Rows are points. Each copy is the shape, with its points in the same order, stretched, turned, moved and blurred by noise. Is it also mirrored, or only turned?

Shape (9 x 3)
[[ 0.7  3.0 -4.5]
 [ 0.9 -1.2 -2.3]
 [ 9.1 -9.9  2.3]
 [-2.6  1.3  3.1]
 [-1.7 -5.7  0.1]
 [ 3.0 -2.2  3.2]
 [-2.2 -6.7 -1.7]
 [-1.6 -0.8 -5.8]
 [ 0.8  1.5 -0.2]]
Copy 1 (9 x 3)
[[-3.8  1.2 -3.6]
 [-1.4 -1.9 -3.4]
 [10.2 -4.3 -6.2]
 [-2.5 -3.0  3.6]
 [-0.3 -7.0 -2.4]
 [ 2.8 -2.5  0.1]
 [-0.8 -8.0 -4.3]
 [-4.5 -2.9 -5.2]
 [-1.5 -0.3 -0.1]]
Copy 1 is: only turned
Copy 2 (9 x 3)
[[ 4.1  2.0 -4.6]
 [ 2.3 -0.2  0.0]
 [ 2.0  0.6 11.5]
 [-4.1 -1.4 -1.5]
 [-0.1 -5.5  3.5]
 [-1.2  0.1  3.6]
 [ 1.6 -7.3  3.4]
 [ 4.8 -2.2 -2.3]
 [ 0.3  1.5 -1.4]]
Copy 2 is: only turned
Copy 3 (9 x 3)
[[-2.5 -4.8 -2.9]
 [-1.7 -3.1  0.6]
 [-6.0 -0.7 10.7]
 [-0.4  2.5 -2.6]
 [ 1.4 -0.6  3.7]
 [-4.0  1.2  2.2]
 [ 2.3 -2.1  4.1]
 [ 0.7 -6.0 -0.5]
 [-2.5 -1.2 -1.9]]
Copy 3 is: mirrored

Shape (6 x 3)
[[-4.9 -2.0 -9.4]
 [-0.4 -7.0 -1.3]
 [ 5.8  3.2 -1.1]
 [-4.7 -1.1  2.3]
 [-2.2 -2.7 -0.2]
 [-3.6  3.6 -0.5]]
Copy 1 (6 x 3)
[[-8.1  0.9  1.7]
 [-1.7 -1.8  6.0]
 [ 0.4 -4.6 -2.9]
 [ 0.7  4.4  2.1]
 [-0.8  1.3  3.0]
 [-1.3  3.9 -2.2]]
Copy 1 is: only turned
Copy 2 (6 x 3)
[[-4.1 -4.7  7.9]
 [-5.2 -3.1 -3.1]
 [ 6.7 -4.2  2.0]
 [-3.5  4.2  0.3]
 [-2.9  0.2  0.1]
 [ 1.2  2.7  5.3]]
Copy 2 is: mirrored

Shape (8 x 4)
[[ 3.0  0.1  3.8  2.3]
 [ 1.0  1.0  2.2 -2.6]
 [ 2.5 -2.3 -8.1  1.4]
 [-4.1  2.1  3.6  2.7]
 [ 1.7  5.4  3.6 -1.9]
 [-7.9 -0.9 -6.3 -4.4]
 [-0.5  7.9 -2.1  4.2]
 [ 4.0 -3.6  1.7 -3.4]]
Copy 1 (8 x 4)
[[-1.8  5.4 -0.5  0.4]
 [-2.8  1.9  3.1 -1.1]
 [ 6.7 -1.9  0.7 -0.9]
 [-4.7  0.6 -3.0  0.9]
 [-5.1  2.9  2.6 -4.7]
 [ 0.6 -8.7  2.8  0.4]
 [-2.8  1.0 -3.3 -6.7]
 [ 0.3  3.8  4.6  1.9]]
Copy 1 is: only turned
Copy 2 (8 x 4)
[[ 3.3  3.7  0.6  6.2]
 [ 4.4  3.7 -1.0  0.5]
 [ 0.4 -6.1  3.9  0.7]
 [-1.0  4.0 -3.5  1.3]
 [ 3.1  7.6  1.5 -0.4]
 [-1.1 -3.8 -5.2 -8.8]
 [-4.3  4.5  4.7 -1.6]
 [ 7.8  0.3 -1.1  3.9]]
Copy 2 is: mirrored
